Rows are points. Each copy is the shape, with its points in the same order, stretched, turned, moved and blurred by noise. Some copies are also mirrored. Which?

Shape (7 x 2)
.35, .27
.01, -.50
.58, .25
-.18, .23
-.22, .01
-.03, .13
-.26, -.04
Copy 1 (7 x 2)
.37, -.22
-.62, -.11
.39, -.44
.11, .24
-.13, .21
.06, .11
-.22, .28
Copy 1 is: only turned
Copy 2 (7 x 2)
-.34, .50
-.22, -.26
-.54, .57
.31, .08
.22, -.06
.03, .17
.24, -.04
Copy 2 is: mirrored
Copy 3 (7 x 2)
.26, -.26
-.40, .45
.54, -.16
-.21, -.46
-.38, -.18
-.08, -.23
-.40, -.12
Copy 3 is: mirrored
Copy 4 (7 x 2)
.02, .45
-.45, -.12
-.09, .66
.21, .01
.08, -.08
.08, .15
.02, -.11
Copy 4 is: mirrored

Shape (8 x 3)
.33, .27, -.23
-.41, -.11, .29
-.17, .14, .30
-.40, .18, .49
.25, -.01, -.26
.12, .05, -.27
.15, .52, -.01
-.45, .13, .08
Copy 1 (8 x 3)
.34, .42, .23
-.49, -.42, .16
-.27, -.20, .33
-.52, -.34, .43
.26, .25, .03
.17, .29, -.03
.05, .37, .40
-.49, -.01, .10
Copy 1 is: only turned
Copy 2 (8 x 3)
-.02, .31, -.38
.26, -.35, .50
.32, -.17, .16
.52, -.31, .34
-.22, .31, -.08
-.16, .21, -.15
.34, .09, -.42
.19, -.45, .14
Copy 2 is: mirrored
Copy 3 (8 x 3)
-.01, .23, -.44
-.14, .16, .51
-.05, .46, .27
-.13, .48, .52
.01, .03, -.34
-.16, -.02, -.28
-.31, .55, -.27
-.43, .20, .38
Copy 3 is: only turned
Copy 4 (8 x 3)
.24, .37, .04
-.22, -.40, .15
-.11, -.23, .31
-.31, -.35, .53
.28, .17, -.15
.14, .10, -.12
.05, .34, .36
-.38, -.10, .17
Copy 4 is: only turned

Shape (8 x 3)
-.14, .04, -.08
.13, -.27, .29
.12, .15, -.08
-.29, -.37, -.39
.12, -.01, .33
.03, -.36, .23
-.58, -.09, -.39
.09, .18, .36
Copy 1 (8 x 3)
-.11, -.18, -.25
-.26, .06, .28
.19, -.10, -.04
-.45, -.64, -.31
-.06, .23, .15
-.40, -.01, .21
-.43, -.56, -.73
.08, .35, .04
Copy 1 is: only turned
Copy 2 (8 x 3)
-.23, .19, .04
-.22, -.45, .25
.05, .15, .25
-.83, .33, .22
.05, -.34, .10
-.39, -.39, .22
-.76, .59, -.18
.22, -.24, .00
Copy 2 is: mirrored
Copy 3 (8 x 3)
-.03, .16, -.11
.08, -.02, .48
-.11, -.05, -.16
.44, .24, .01
-.16, -.02, .27
.18, .05, .48
.21, .48, -.29
-.35, .02, .12
Copy 3 is: mirrored
Copy 4 (8 x 3)
-.05, .05, -.17
.24, -.22, .28
.03, -.10, -.31
-.69, -.01, .19
.37, -.08, .10
.00, -.18, .42
-.66, .37, -.02
.48, .06, -.11
Copy 4 is: only turned

Shape (7 x 4)
.18, .43, -.32, -.01
.36, .13, .37, .13
.30, .09, -.30, .21
-.36, -.27, .24, .23
-.05, -.11, -.46, -.70
-.15, -.49, .42, .00
.19, .10, -.12, -.22
Copy 1 (7 x 4)
-.01, .68, -.21, .11
.01, .17, .37, .25
-.09, .46, .07, -.22
-.22, -.41, -.03, -.07
.64, .36, -.56, .06
.11, -.48, .13, -.03
.24, .35, -.07, .07
Copy 1 is: mirrored
Copy 2 (7 x 4)
-.01, .50, .32, -.10
.22, .38, -.39, .10
.11, .54, .21, .29
-.17, -.22, -.09, .49
.55, -.03, .50, -.09
.22, -.21, -.21, .50
.24, .22, .10, -.01
Copy 2 is: mirrored
Copy 3 (7 x 4)
-.08, .01, .44, .22
.53, .10, .31, .09
.10, -.26, .24, .06
.26, .14, -.44, .02
-.35, .14, .27, -.51
.44, .16, -.34, -.32
.07, .07, .34, -.14
Copy 3 is: mirrored
Copy 4 (7 x 4)
.11, .35, -.17, .45
.07, .47, .08, -.36
.31, .23, -.22, .20
-.06, -.23, .15, -.19
-.36, -.04, -.75, .44
-.17, -.16, -.04, -.51
-.06, .27, -.31, .14
Copy 4 is: only turned

Shape (12 x 6)
-.40, -.08, -.33, .65, -.04, .15
-.11, -.29, .13, -.13, .18, -.12
-.22, -.40, -.33, .05, .28, .01
-.01, -.41, .10, .06, .37, -.22
.41, -.33, -.08, .10, .15, -.16
.20, .12, .17, -.10, .32, -.27
.14, .27, .12, .04, -.65, .09
-.12, -.35, -.16, .01, .00, -.42
.12, .41, .12, .24, -.53, .44
-.02, -.23, -.35, -.16, .12, -.18
-.39, -.09, -.10, .54, -.21, .32
.41, -.24, .30, -.29, .29, -.13
Copy 1 (12 x 6)
-.10, -.21, .02, -.25, .63, -.22
-.03, .06, .18, -.32, .10, .42
-.03, .34, .20, -.48, .44, .21
.05, -.09, .33, -.52, .15, .34
.35, -.09, .02, -.41, .22, .44
.25, -.16, .15, -.20, -.21, .14
.02, -.33, -.50, .59, -.04, .11
-.13, .11, -.12, -.46, .22, .30
.16, -.52, -.35, .67, .21, -.01
.15, .35, .01, -.33, .25, .17
-.21, -.26, .00, .09, .63, -.04
.27, -.05, .14, -.22, -.06, .57
Copy 1 is: only turned
Copy 2 (12 x 6)
-.01, -.14, .35, .46, -.24, .78
.23, -.37, .27, -.13, .06, -.16
.05, -.64, .05, .15, .13, .26
.37, -.45, .17, .10, .27, -.15
.29, -.07, -.19, -.13, .52, .08
.02, .08, .07, .04, .26, -.48
-.04, .61, .09, -.41, -.31, .35
.39, -.45, -.07, .08, -.19, .06
-.28, .80, .28, -.32, -.13, .54
-.02, -.45, -.21, .00, .03, .10
.02, -.03, .54, .20, -.28, .77
.24, -.11, .05, -.40, .58, -.45
Copy 2 is: only turned
Copy 3 (12 x 6)
-.74, -.07, -.20, -.39, .43, -.22
.18, .19, .11, -.13, .15, -.38
-.11, .47, -.05, -.45, .48, -.29
.08, .29, .07, .01, .45, -.48
.03, .32, .31, .25, .41, -.08
.41, .11, -.05, .29, .23, -.08
-.14, -.38, .37, .10, -.51, .27
-.24, .55, .06, -.01, .05, -.35
-.14, -.74, .27, -.05, -.25, .39
.01, .62, .01, -.21, .21, -.05
-.59, -.36, .03, -.45, .20, -.23
.60, .16, .33, .25, .23, -.18
Copy 3 is: mirrored
Copy 4 (12 x 6)
-.32, -.23, -.37, .22, -.34, .71
-.26, -.10, .02, .11, .10, -.13
-.62, -.06, -.06, .04, -.21, .35
-.26, -.11, -.01, .16, .25, .01
-.05, -.32, .05, -.19, .31, .19
.26, .10, -.04, .08, .40, -.07
.55, -.52, -.23, -.16, -.20, -.35
-.34, -.22, -.23, .03, .09, -.17
.57, -.46, -.18, -.06, -.34, .04
-.34, -.07, -.07, -.14, -.06, .00
-.14, -.37, -.17, .24, -.41, .32
.12, -.08, .25, -.01, .45, -.26
Copy 4 is: only turned

Shape (12 x 8)
.09, .14, .24, -.25, -.03, .36, .19, .62
-.11, .57, .16, -.40, .13, .00, .39, .09
.01, -.69, -.03, .10, -.40, .02, -.14, .02
.23, -.32, -.07, .41, .04, -.39, .09, -.26
.25, .29, -.37, .05, .23, -.19, -.02, .12
-.01, .32, -.26, .07, .16, .43, .14, -.04
-.28, -.29, -.45, .25, .34, .10, -.28, .09
.18, .05, -.18, .20, -.11, -.19, -.12, .13
.08, .08, -.42, .14, -.07, .16, -.43, -.02
.25, -.42, -.80, -.22, .53, -.21, .06, -.43
.37, .13, .49, -.23, .10, .16, -.12, .30
-.04, -.17, .08, .10, -.22, .12, .82, .12
Copy 1 (12 x 8)
.06, .61, .41, -.26, -.28, .26, -.01, .12
.05, .68, .07, -.02, -.36, -.23, .24, .53
-.42, -.36, .07, .29, .05, .47, .14, -.11
.10, -.36, -.31, .30, .12, -.16, .37, -.24
.41, .18, -.51, -.13, -.09, .01, .21, .01
.41, .18, -.08, -.17, .17, .01, -.09, .47
-.10, -.12, -.43, -.02, .58, .22, -.10, .02
.11, .03, -.42, .29, -.11, .20, .12, -.07
.19, -.11, -.55, -.02, .08, .32, -.26, .19
-.04, -.65, -.59, -.53, .38, .06, .65, .16
-.01, .36, .27, -.08, -.50, -.20, -.14, -.28
.11, .23, .43, .23, .00, .27, .71, .40
Copy 1 is: mirrored
Copy 2 (12 x 8)
-.17, -.46, .50, -.03, -.25, .46, -.14, .24
-.42, .21, .64, -.15, -.04, .42, .27, .15
.20, -.41, -.40, -.06, -.33, -.16, -.04, .02
.53, .26, .02, .27, .13, -.30, .18, -.09
.42, .41, .39, -.15, .23, .21, -.10, -.12
-.11, .16, .21, .20, .09, .50, -.26, -.12
.14, .02, -.18, -.16, .55, .04, -.44, -.08
.38, .19, .16, -.05, -.09, .04, -.17, .08
.21, .15, -.04, -.15, -.04, .14, -.53, -.21
.58, .36, .05, -.32, .77, .27, .32, -.70
-.05, -.19, .68, .07, -.22, .02, -.10, -.13
-.06, -.29, -.01, .34, -.14, .47, .42, .39
Copy 2 is: only turned
Copy 3 (12 x 8)
.40, -.14, .12, -.39, .37, .38, -.20, .33
.22, -.05, -.02, -.62, .57, .15, -.10, -.11
-.16, .18, -.22, .01, -.70, -.03, .02, .30
-.01, .06, -.43, .20, -.26, .02, .04, -.38
.23, -.31, -.35, .00, .26, -.22, .12, -.13
-.19, -.57, .03, -.10, .38, .00, .22, .06
-.52, -.14, -.29, .32, .15, -.17, .34, .37
.26, -.10, -.20, .08, -.15, -.18, .11, -.03
-.15, -.44, .04, .21, -.15, -.49, .28, .32
-.59, -.47, -.94, .06, .28, -.20, -.09, -.06
.33, -.11, .17, -.20, .24, .06, -.53, .00
.17, .12, -.35, -.43, .01, .77, .12, -.24
Copy 3 is: mirrored

Shape (14 x 8)
-.23, .17, -.18, .14, .13, .17, .22, .30
.44, -.22, .12, .00, .00, -.32, -.03, .37
-.01, .03, .44, -.33, .06, -.44, -.40, -.16
.32, -.06, .17, .15, -.48, -.19, -.18, .14
-.12, .24, .27, -.36, .11, .02, .18, -.02
.17, .34, -.26, -.05, .24, .08, .40, .14
-.12, .03, .01, -.40, .04, -.03, -.29, -.13
-.16, .06, -.22, -.34, -.02, -.08, .31, .26
-.35, -.27, .43, -.12, .08, -.04, -.23, -.30
.37, .32, -.46, -.07, .30, .30, .23, .57
-.32, .17, .31, -.19, .04, -.27, -.27, -.25
.48, -.19, -.23, .39, -.20, -.40, .14, .17
.12, .20, .09, -.15, .08, -.01, .21, .29
.23, -.30, .23, -.08, -.25, -.13, -.13, -.28
Copy 1 (14 x 8)
-.30, .24, -.34, .12, -.14, -.18, .23, .06
.36, .13, -.16, -.39, .42, -.14, .32, -.21
-.06, -.31, .37, -.20, .43, -.31, -.35, -.35
.42, -.02, .17, -.12, .24, -.18, .12, .22
-.37, -.05, .22, .03, .12, .05, .07, -.25
-.12, .51, -.19, -.03, -.15, .07, .19, -.21
-.20, -.01, .07, -.21, .15, -.06, -.39, -.01
-.26, .12, -.11, -.28, -.24, .01, .37, -.04
-.19, -.58, .08, .17, .31, .04, -.32, -.20
-.20, .94, -.45, -.24, .11, -.05, .37, .09
-.19, -.41, .30, .07, .11, -.36, -.42, -.24
.71, .29, -.34, -.25, -.10, -.10, .23, -.19
-.15, .22, -.01, -.10, .16, -.08, .36, -.15
.34, -.22, .08, -.04, .25, .26, -.25, -.02
Copy 1 is: only turned
Copy 2 (14 x 8)
-.18, -.45, -.10, .02, -.03, .16, -.15, .31
.02, -.04, .03, .08, -.17, -.52, -.42, .60
.03, .24, .33, -.16, .38, -.29, -.25, -.06
-.08, .06, .18, .21, -.31, -.44, -.03, .43
.14, -.15, .07, -.33, .27, .04, -.05, .00
-.06, -.21, -.45, -.16, .05, .09, -.05, .34
-.21, .08, .08, -.29, .06, -.05, -.17, -.19
-.17, -.42, -.06, -.32, .07, -.23, -.13, .31
.08, -.09, .28, -.01, .22, -.08, -.27, -.48
-.23, -.19, -.47, -.21, -.37, .18, -.23, .71
-.06, .06, .28, -.12, .42, -.04, -.09, -.21
-.16, -.10, -.28, .37, -.24, -.58, -.17, .55
.05, -.19, -.03, -.17, .03, -.07, -.14, .43
.06, .10, .00, .03, -.13, -.42, -.11, -.17
Copy 2 is: only turned

Shape (14 x 9)
-.04, .07, .05, -.32, .51, .30, -.51, -.11, .17
.33, -.44, .29, .30, .11, -.39, .17, -.18, -.30
-.26, .10, -.57, -.32, -.10, -.29, -.17, .39, .09
-.15, .06, -.18, -.29, .55, .41, -.33, .30, .16
.08, -.04, -.14, .03, .40, .11, -.82, .20, .36
.45, -.23, .11, -.05, -.21, -.09, -.06, -.47, -.05
.23, .05, .05, .01, .33, .28, -.33, .13, .30
.18, .08, .22, .27, -.10, -.54, .02, -.28, -.64
-.16, .08, -.06, -.55, .42, -.20, -.44, .35, .42
.00, -.08, .41, .29, -.40, -.23, .08, -.05, -.30
-.32, -.18, -.03, .45, .14, -.31, .08, -.40, -.17
.41, -.28, .10, .14, .18, .04, -.02, -.09, -.19
.07, -.03, .21, .18, -.03, -.30, .18, -.16, .10
.13, .54, -.36, -.14, .04, -.39, .06, .23, .17
Copy 1 (14 x 9)
-.07, .02, -.31, .04, .62, -.13, -.15, .64, -.87
.08, -.07, -.47, -.26, -.49, .10, -.13, .24, .40
-.08, .22, .12, .48, -.23, -.02, -.18, -.38, -.45
-.03, .04, .03, .54, .48, -.29, -.27, .58, -.87
.30, .23, -.51, .33, .48, -.17, -.44, .53, -.87
.15, -.10, -.71, -.48, -.30, .11, .28, -.04, -.01
.34, .14, -.36, .17, .40, -.15, -.10, .55, -.59
-.10, -.14, -.37, -.34, -.26, .55, -.07, -.12, .51
.05, .51, -.27, .21, .27, -.11, -.23, .56, -.94
-.10, .06, -.25, -.29, .00, .10, .15, -.25, .61
-.33, -.32, .19, -.35, -.03, -.09, -.52, -.19, .24
.19, -.14, -.47, .05, -.23, .01, -.04, .34, .00
.11, .11, -.18, -.43, -.12, .01, -.05, .02, .18
.46, .25, -.03, .04, -.21, .34, -.11, -.10, -.38
Copy 1 is: only turned
Copy 2 (14 x 9)
-.18, .20, -.09, .25, -.69, .14, .09, -.05, .35
.35, -.29, .10, .04, -.15, .03, .29, .30, -.38
-.18, .48, -.38, .27, .22, -.08, .13, -.55, .51
-.34, .16, .04, .49, -.41, .14, -.03, -.13, .54
-.13, .12, .05, .33, -.58, -.27, .22, -.26, .66
.23, .28, -.07, -.18, -.29, -.02, .24, -.06, -.42
-.03, .19, .16, .31, -.51, .00, .05, -.05, .48
.23, -.15, -.44, -.56, .06, -.14, .26, .14, -.16
-.04, .32, -.31, .79, -.51, .13, .24, -.15, .50
.29, .04, -.19, -.15, .04, -.23, -.08, .15, -.25
.06, -.47, -.15, -.23, -.10, .09, .04, -.29, -.19
.19, -.01, .19, .03, -.20, -.05, .20, .19, -.04
.36, -.04, -.14, .09, -.19, .15, .10, -.02, -.10
.18, .45, -.42, .05, .13, .11, .23, -.30, .65
Copy 2 is: mirrored
Copy 3 (14 x 9)
.13, -.63, -.26, .58, -.24, .07, .17, .18, -.01
.17, .17, .07, -.15, .32, -.11, .27, -.45, -.31
-.45, .08, .27, -.19, -.29, -.18, -.38, .02, -.14
.02, -.48, -.16, .33, -.56, .10, .34, .24, -.01
.09, -.93, .20, .30, -.33, .13, -.01, -.02, -.18
-.11, -.09, .08, .20, .47, -.14, .00, -.30, .06
.11, -.78, .08, .08, -.21, .10, .27, .13, .02
.27, .31, -.01, -.30, .19, -.51, -.01, -.29, -.14
-.37, -.46, -.26, .04, -.34, -.06, .00, .11, -.28
.09, .09, -.06, -.41, .29, -.11, -.21, -.12, .13
.40, -.01, .39, .23, .26, -.06, -.05, .01, -.39
.13, -.09, .05, .05, .09, -.03, .36, -.31, -.07
.03, -.21, .16, -.21, .29, -.13, .03, .01, -.22
-.36, -.21, .28, -.54, -.21, -.57, -.06, .10, -.16
Copy 3 is: only turned
Copy 4 (14 x 9)
.13, .29, .28, -.60, .28, -.14, -.06, .39, -.12
.07, .37, -.63, .10, .23, .22, .21, .10, .31
-.17, -.24, .51, .48, -.26, -.16, .11, -.04, .30
.34, -.04, .33, -.35, -.12, -.13, .02, .34, -.38
.17, .31, .26, -.49, -.19, -.49, -.49, .35, .35
-.45, .11, -.10, -.10, .69, .18, -.18, .13, .50
-.03, .02, .03, -.58, -.05, -.17, -.14, .06, -.08
-.11, .41, -.48, .10, .67, -.17, .59, .03, .58
.00, .05, .57, -.16, -.41, -.02, .08, .23, .27
.07, .11, -.35, -.07, .44, -.02, .20, -.46, .34
.00, .82, -.40, .14, .31, -.27, .20, -.23, .00
.05, .10, -.31, -.11, .25, .12, .03, .29, .11
-.25, .31, -.21, -.09, .08, .10, .21, -.33, .16
-.64, -.07, .15, .09, -.25, -.23, .59, -.10, .35
Copy 4 is: only turned
